Each row is a point. To make a cloud, some directions were put in groups of two or more. Within a group, all points are equally far from the middle, so they leave a hole (a ring in 2 directions, a hollow ball in 3). The other directions are filled evenly. Then the cloud was stretched, turned, moved and blurred a little. Count the holes, and give their numbers of directions, smallest first.

Cloud (19 x 3)
[[-0.02  0.28  0.01]
 [ 0.09 -0.43  0.19]
 [-0.08  0.54 -0.13]
 [-0.16 -0.62  0.14]
 [ 0.07  0.40  0.33]
 [ 0.01 -0.13  0.25]
 [-0.12  0.37  0.23]
 [-0.29 -0.58 -0.19]
 [-0.48 -0.27 -0.18]
 [ 0.32  0.10 -0.02]
 [ 0.61  0.41  0.06]
 [ 0.27 -0.31 -0.30]
 [-0.05 -0.53  0.17]
 [-0.73 -0.27 -0.52]
 [-0.25 -0.18 -0.36]
 [-0.26 -0.32 -0.08]
 [ 0.24  0.46 -0.09]
 [ 0.23 -0.56 -0.20]
 [-0.05  0.22 -0.17]]
Holes: 0

Cloud (21 x 3)
[[ 0.20  0.03  0.33]
 [ 0.43  0.42  0.46]
 [-0.46 -0.30 -0.17]
 [ 0.14  0.57  0.11]
 [ 0.17 -0.17  0.18]
 [-0.56 -0.12  0.09]
 [ 0.76 -0.20 -0.31]
 [-0.17  0.17 -0.50]
 [ 0.32  0.20  0.50]
 [-0.02  0.04  0.20]
 [-0.15 -0.05 -0.01]
 [ 0.22 -0.09  0.34]
 [-0.09  0.21 -0.30]
 [-0.54  0.05 -0.42]
 [ 0.07 -0.34  0.12]
 [-0.20  0.19 -0.50]
 [ 0.44 -0.45 -0.21]
 [ 0.48  0.05 -0.31]
 [-0.55  0.25  0.25]
 [-0.30 -0.29  0.17]
 [ 0.02  0.10 -0.55]]
Holes: 0

Cloud (31 x 4)
[[ 0.49  0.23  0.27  0.10]
 [-0.33 -0.54  0.00 -0.22]
 [ 0.36 -0.25  0.26 -0.36]
 [ 0.33 -0.26  0.19 -0.41]
 [ 0.46  0.16  0.41 -0.19]
 [ 0.31  0.29  0.42 -0.37]
 [ 0.01 -0.27 -0.30  0.37]
 [ 0.02 -0.52  0.21 -0.24]
 [ 0.40  0.41  0.34 -0.07]
 [ 0.27 -0.20  0.01 -0.48]
 [-0.35  0.05  0.51  0.01]
 [-0.54  0.09  0.24 -0.54]
 [-0.38 -0.19  0.46 -0.19]
 [ 0.27  0.31  0.43 -0.40]
 [ 0.27 -0.22  0.01 -0.48]
 [ 0.27 -0.40  0.18 -0.33]
 [ 0.16  0.39 -0.27  0.04]
 [-0.14 -0.59 -0.22 -0.11]
 [ 0.30  0.03 -0.39  0.09]
 [-0.59 -0.06  0.26 -0.45]
 [-0.28  0.44 -0.30 -0.05]
 [-0.42  0.45  0.28  0.14]
 [ 0.04  0.65  0.16  0.00]
 [-0.33  0.55  0.42 -0.06]
 [ 0.02 -0.29  0.46 -0.02]
 [-0.07 -0.10 -0.03  0.47]
 [-0.07 -0.04  0.33  0.33]
 [ 0.04  0.01 -0.20 -0.51]
 [-0.11 -0.49 -0.38  0.13]
 [-0.33 -0.41  0.29 -0.24]
 [ 0.17 -0.37 -0.42  0.05]]
Holes: 2 (2, 2)

Cloud (53 x 6)
[[-0.04  0.26  0.41  0.11 -0.04  0.68]
 [-0.15 -0.18 -0.50 -0.08  0.26  0.16]
 [-0.17  0.39 -0.45 -0.05 -0.40  0.53]
 [ 0.41 -0.34 -0.29 -0.20  0.35  0.43]
 [ 0.17 -0.03  0.37 -0.06  0.21 -0.30]
 [-0.60  0.09  0.63 -0.06 -0.05 -0.10]
 [-0.16 -0.08 -0.68 -0.18  0.35  0.18]
 [ 0.39  0.04  0.10  0.03  0.12 -0.34]
 [ 0.28  0.01 -0.02 -0.60  0.13  0.34]
 [ 0.43  0.04 -0.16 -0.07 -0.04 -0.04]
 [-0.36 -0.14 -0.25 -0.74  0.28  0.21]
 [-0.36 -0.06  0.42  0.26 -0.12  0.10]
 [-0.50  0.28 -0.07 -0.28  0.48 -0.46]
 [ 0.37  0.47 -0.12  0.11  0.41 -0.02]
 [-0.35  0.44 -0.18 -0.35 -0.34 -0.22]
 [-0.76 -0.10  0.21  0.14  0.31  0.10]
 [ 0.10 -0.43  0.29  0.18  0.27 -0.48]
 [ 0.07  0.06 -0.38  0.31  0.34  0.32]
 [-0.34 -0.10  0.70  0.09 -0.24  0.49]
 [ 0.09 -0.37  0.18  0.01 -0.04 -0.19]
 [-0.21  0.39 -0.31 -0.08  0.74  0.21]
 [ 0.25  0.39 -0.07  0.10  0.46  0.33]
 [-0.37 -0.03 -0.66  0.21  0.27  0.11]
 [-0.01 -0.56 -0.04  0.01 -0.38  0.44]
 [-0.43 -0.48  0.08 -0.22 -0.15 -0.03]
 [-0.46 -0.40  0.01 -0.18  0.28 -0.02]
 [-0.19 -0.28 -0.37  0.07  0.27 -0.25]
 [-0.20 -0.21  0.47  0.04  0.24  0.56]
 [-0.23  0.11 -0.10 -0.21  0.48  0.05]
 [ 0.02 -0.14 -0.02 -0.69  0.13  0.08]
 [-0.42  0.15 -0.12  0.04  0.44 -0.32]
 [-0.27  0.36  0.48  0.04  0.45  0.02]
 [ 0.56  0.03 -0.32 -0.24  0.56 -0.08]
 [-0.39 -0.51  0.40  0.11 -0.23 -0.28]
 [-0.28 -0.50  0.27  0.16 -0.18 -0.25]
 [-0.44 -0.22  0.13  0.49  0.36 -0.05]
 [-0.37 -0.05  0.36 -0.56  0.22 -0.32]
 [-0.01 -0.50 -0.04  0.32  0.28 -0.26]
 [ 0.56 -0.15 -0.58 -0.15  0.64  0.31]
 [ 0.15 -0.22 -0.33 -0.50  0.20  0.49]
 [ 0.02  0.18  0.01  0.52 -0.14  0.19]
 [-0.11 -0.21  0.28  0.33  0.23 -0.11]
 [-0.52 -0.12  0.31  0.29  0.21 -0.40]
 [-0.33  0.36  0.51 -0.04  0.12 -0.36]
 [-0.26 -0.05  0.21 -0.46 -0.05 -0.21]
 [-0.38  0.01  0.14  0.10  0.54  0.43]
 [-0.54 -0.12 -0.06 -0.40  0.52  0.42]
 [ 0.37 -0.07  0.00 -0.34 -0.43 -0.04]
 [-0.51 -0.33 -0.07 -0.36  0.27 -0.66]
 [-0.07  0.10 -0.20  0.49  0.19  0.05]
 [-0.11 -0.39 -0.31 -0.01 -0.06  0.26]
 [ 0.42  0.01 -0.14 -0.12  0.24 -0.07]
 [-0.40  0.47 -0.09  0.39 -0.10 -0.48]]
Holes: 0

Cloud (85 x 8)
[[ 0.12 -0.10  0.19  0.05  0.32  0.61 -0.09 -0.19]
 [-0.22 -0.55 -0.01  0.04 -0.06  0.08 -0.28 -0.02]
 [ 0.49  0.42 -0.40  0.25 -0.13  0.39 -0.31 -0.28]
 [-0.60  0.43 -0.02  0.29  0.15  0.24 -0.09  0.43]
 [-0.30 -0.12 -0.18 -0.44  0.10  0.42 -0.22 -0.20]
 [ 0.13  0.14 -0.30  0.25  0.06  0.15  0.44  0.35]
 [ 0.02 -0.61 -0.34  0.16 -0.24  0.21  0.19  0.33]
 [-0.21  0.25  0.03 -0.53 -0.03 -0.06 -0.03  0.83]
 [ 0.10  0.16 -0.67 -0.10  0.15  0.67 -0.47  0.32]
 [-0.04 -0.20  0.13  0.41 -0.66  0.25 -0.01 -0.35]
 [-0.16  0.12  0.12 -0.01 -0.44  0.81  0.08 -0.31]
 [ 0.12  0.09  0.05  0.30  0.06 -0.21  0.38 -0.54]
 [-0.13  0.49 -0.31  0.18 -0.56 -0.16 -0.31 -0.05]
 [-0.77  0.04 -0.21 -0.12  0.00  0.30  0.03  0.45]
 [ 0.13  0.23 -0.39  0.10 -0.04  0.56 -0.46  0.44]
 [-0.04  0.47 -0.32 -0.28 -0.19  0.70 -0.43  0.43]
 [ 0.37  0.24  0.22  0.31  0.18 -0.37  0.38  0.25]
 [-0.05  0.40 -0.65  0.28 -0.10  0.13 -0.23 -0.19]
 [ 0.00  0.47 -0.08  0.02 -0.30 -0.54  0.27  0.63]
 [ 0.48 -0.07  0.04  0.11 -0.05 -0.09  0.38 -0.27]
 [-0.09  0.44 -0.17  0.12 -0.34 -0.42  0.34  0.69]
 [-0.26  0.54 -0.41  0.13 -0.48 -0.01 -0.17 -0.02]
 [-0.35 -0.63 -0.41  0.33 -0.05  0.26 -0.06 -0.03]
 [ 0.09  0.35  0.31 -0.12 -0.53 -0.03  0.53  0.47]
 [ 0.19  0.23  0.10  0.71 -0.12  0.16  0.03 -0.05]
 [-0.54  0.38 -0.37 -0.07 -0.19 -0.09 -0.25  0.09]
 [ 0.65 -0.04 -0.19  0.08 -0.48 -0.06  0.22 -0.23]
 [-0.02  0.46 -0.60 -0.33  0.04 -0.10 -0.25  0.44]
 [ 0.17  0.08 -0.03  0.14  0.16  0.57 -0.05 -0.54]
 [ 0.10 -0.24  0.34 -0.14  0.05  0.10  0.84  0.26]
 [ 0.11  0.23 -0.17 -0.38  0.38  0.44 -0.15 -0.35]
 [-0.47 -0.16  0.07 -0.44  0.16  0.16  0.02  0.27]
 [ 0.03  0.08 -0.31  0.23  0.16 -0.47  0.05  0.31]
 [ 0.39  0.70 -0.45  0.14 -0.04  0.18 -0.35 -0.45]
 [ 0.33  0.09  0.16 -0.16 -0.50 -0.05  0.22  0.27]
 [-0.07 -0.16  0.18 -0.33 -0.32 -0.40  0.64  0.38]
 [ 0.01  0.09  0.31 -0.39 -0.17  1.07 -0.03  0.18]
 [ 0.23  0.39  0.60  0.35 -0.48 -0.03 -0.04 -0.07]
 [-0.41  0.64  0.11  0.42  0.05  0.52 -0.14  0.00]
 [ 0.56 -0.07  0.16 -0.04 -0.43 -0.04  0.52  0.41]
 [-0.39 -0.09 -0.20  0.06 -0.58  0.11 -0.15  0.49]
 [ 0.10  0.39  0.47 -0.38  0.09  0.20  0.22 -0.21]
 [ 0.62 -0.12 -0.19 -0.11 -0.01  0.53  0.17 -0.21]
 [ 0.13 -0.27  0.03  0.11 -0.31  0.15 -0.28 -0.36]
 [-0.22 -0.03 -0.23  0.53  0.03 -0.32  0.15  0.46]
 [-0.07 -0.25 -0.23  0.31 -0.21  0.66  0.16 -0.48]
 [ 0.63 -0.02  0.23 -0.35 -0.24  0.01  0.23  0.24]
 [-0.45 -0.29  0.45  0.07  0.00  0.08 -0.23 -0.05]
 [ 0.44 -0.08  0.11  0.16 -0.30 -0.03  0.23  0.17]
 [ 0.02 -0.23 -0.54  0.27 -0.14  0.11 -0.35  0.19]
 [-0.25  0.03  0.29 -0.08  0.25  0.35  0.21 -0.05]
 [-0.16 -0.40 -0.08 -0.36  0.25 -0.09  0.60  0.36]
 [-0.04 -0.46  0.40  0.00  0.28  0.67 -0.20  0.33]
 [ 0.13 -0.33 -0.09 -0.33 -0.06 -0.11 -0.04 -0.30]
 [-0.31  0.11 -0.22  0.35  0.17  0.11 -0.11  0.72]
 [-0.11 -0.06  0.57  0.09 -0.01  0.58 -0.51 -0.47]
 [-0.04 -0.05  0.11 -0.16 -0.17  0.56  0.67  0.07]
 [-0.05  0.10  0.47  0.37 -0.53  0.36 -0.22 -0.10]
 [-0.03  0.33 -0.08  0.21  0.32  0.33 -0.06  0.35]
 [-0.37  0.59  0.12  0.37 -0.29 -0.17 -0.36  0.15]
 [ 0.12  0.72  0.04 -0.26 -0.24  0.27  0.37  0.11]
 [ 0.35  0.11  0.15  0.00  0.14  0.27  0.86  0.09]
 [-0.19 -0.28  0.29 -0.32 -0.19  0.08  0.45  0.53]
 [-0.43  0.29 -0.10 -0.26  0.20  0.88 -0.23  0.48]
 [-0.49 -0.36  0.61  0.52 -0.17 -0.02  0.01  0.01]
 [ 0.46  0.68  0.02  0.21  0.08  0.00  0.04  0.10]
 [ 0.00  0.17 -0.10 -0.26  0.21  0.50  0.44  0.13]
 [-0.27 -0.13 -0.43 -0.53 -0.17  0.02  0.16 -0.07]
 [ 0.11 -0.14  0.25  0.61 -0.04  0.34  0.39  0.09]
 [-0.55  0.37  0.09 -0.02 -0.11  0.11  0.08  0.46]
 [-0.35  0.37 -0.26  0.00  0.42  0.26 -0.51  0.36]
 [ 0.20 -0.39 -0.02 -0.03  0.01  0.65 -0.33  0.47]
 [ 0.28 -0.31  0.18 -0.43  0.12 -0.37  0.02  0.43]
 [-0.06  0.35 -0.38  0.17  0.13  0.45 -0.20  0.22]
 [ 0.44 -0.34 -0.12 -0.24 -0.20 -0.04  0.24  0.16]
 [-0.03  0.89  0.01  0.09 -0.25 -0.18  0.01 -0.22]
 [ 0.09  0.24 -0.10  0.22  0.33  0.07 -0.14  0.04]
 [-0.37  0.15 -0.69 -0.28 -0.17 -0.12  0.16 -0.25]
 [-0.23  0.32 -0.06  0.19 -0.49 -0.11  0.19  0.63]
 [-0.25 -0.30 -0.02 -0.15 -0.25 -0.17  0.42 -0.08]
 [ 0.29  0.36 -0.15 -0.22  0.41  0.32  0.17  0.09]
 [ 0.22 -0.25  0.08  0.12  0.07 -0.09  0.09  0.38]
 [-0.21  0.36 -0.11  0.52 -0.10 -0.26 -0.46  0.16]
 [ 0.16 -0.46 -0.18  0.17 -0.33  0.45 -0.01  0.06]
 [ 0.24  0.00  0.38  0.03  0.07 -0.72  0.04  0.40]]
Holes: 1 (3)
